Each row of a before or after table is a point. The points were changed in one or more steps. Then noise was added and the rows were shuffled. The steps act on columns, c1 being the first. What was done? A step turns or swaps two columns, mirrors them in a line or flattens them onto one, adds a multiple of one to another, or multiplies or shifts one. Angles are multiples of 10 degrees, from the lower column toward the higher: turns from -170 to 170, lines from 10 to 170 but not 90. Use the fewest steps. Two steps may share a column if one is a turn and the other turns, adds or multiplies; they go together, in the order done. Otherwise the lowest column goes first.

Before (13 x 2):
[[  7  -4]
 [ 12 -17]
 [ -9  34]
 [  8   7]
 [-28 -46]
 [  0  -6]
 [-19  19]
 [ 45  32]
 [ 21  -1]
 [  1  60]
 [  8 -18]
 [  7   2]
 [ -5  54]]
After:
[[-17  11]
 [ 33 -10]
 [ 59   2]
 [ -1  21]
 [ 32  45]
 [ -2   7]
 [-45 -28]
 [-18   9]
 [  2   7]
 [ -6  -1]
 [ 54  -5]
 [  6   7]
 [ 20 -19]]
Steps: swap c1 and c2

Before, 8 rows:
[[-4 -2 -7]
 [26  0 -1]
 [ 7  2 20]
 [-2  1 -5]
 [-3  0 -5]
 [ 3  6 -2]
 [-1 -2 -5]
 [-3  7 12]]
After:
[[  0  -2 -15]
 [  4   6  60]
 [ -6   3  36]
 [ -1   7  -6]
 [ 20  17  -3]
 [ -2  -2 -15]
 [ -2   0 -15]
 [ -2  -4 -21]]
Steps: turn c1 and c2 by 40 degrees; multiply c3 by 3

Before (8 x 4):
[[-33 -50  27  58]
 [ 47  11  51   5]
 [-19 -49  26  42]
 [ 37  37 -26 -18]
 [ 16  22 -16  -2]
 [ 28 -36  37 -13]
 [ -7 -24 -15  23]
 [-38  47  60 -18]]
After:
[[ 22  37  43  -8]
 [  2  50   9  41]
 [  2 -29  -5   1]
 [ 33  -6  59   3]
 [-11  20 -19  18]
 [ -2 -36  -5  -9]
 [ 14 -47  28 -12]
 [  8  49  14  33]]
Steps: flatten c1 and c3 onto the line at 60 degrees; multiply c2 by -1; multiply c4 by 0.7

Before (8 x 6):
[[ 47  32 -47 -47  21  54]
 [-37 -27   9  33  39 -21]
 [-31  49  36  35  -4 -18]
 [ 21 -16 -12  -8  36 -45]
 [ -4   1  -7 -44 -14  38]
 [-19 -21 -60 -22 -51  27]
 [-21  52  33 -21 -34 -31]
 [  6 -27  24  48  12   2]]
After (8 x 6):
[[ 13   2  -7 -45  -6  37]
 [-22  33 -47 -47  48  53]
 [ 51 -22 -60 -23 -20  28]
 [-38 -28   8  32 -39 -20]
 [  4  50  35  36 -31 -17]
 [ 34  52  32 -21 -21 -32]
 [-12 -27  23  49   7   2]
 [-37 -16 -13  -9  21 -43]]
Steps: turn c1 and c5 by 90 degrees

Before (9 x 8):
[[ 16   8 -18  -5  34   9 -19  10]
 [ 44 -33  25  23 -13  10  10  23]
 [ 47  -9  27 -13  11 -20  35  19]
 [ 36 -10  20  -2 -22  11 -13 -17]
 [-18 -38  -6  -8 -25  14  -2 -16]
 [ 41  -9  -2  50  38 -27  22  14]
 [-13 -39  39 -16 -25 -14  -9   2]
 [-12  35  -6  13  12  15  15   2]
 [-24  22  36 -16  39  21  43 -13]]
After:
[[-24  -9  -2  49  34 -20 -44 -19]
 [ 10 -37  -5  -9 -31  15  15   3]
 [-18   7 -17  -6  29 -12  13 -39]
 [-43 -32  25  22   9  -4 -14  50]
 [-29 -11  28 -13  22  -9 -52  30]
 [  4  34  -7  13   9  25   3 -15]
 [  9  21  35 -17  15  50 -14  -3]
 [-37 -11  19  -2 -27 -14   7  27]
 [ 20 -39  40 -17 -14  -9   4  59]]
Steps: turn c1 and c6 by 150 degrees; turn c6 and c7 by -140 degrees; turn c5 and c8 by -50 degrees; add 1 times c3 to c8
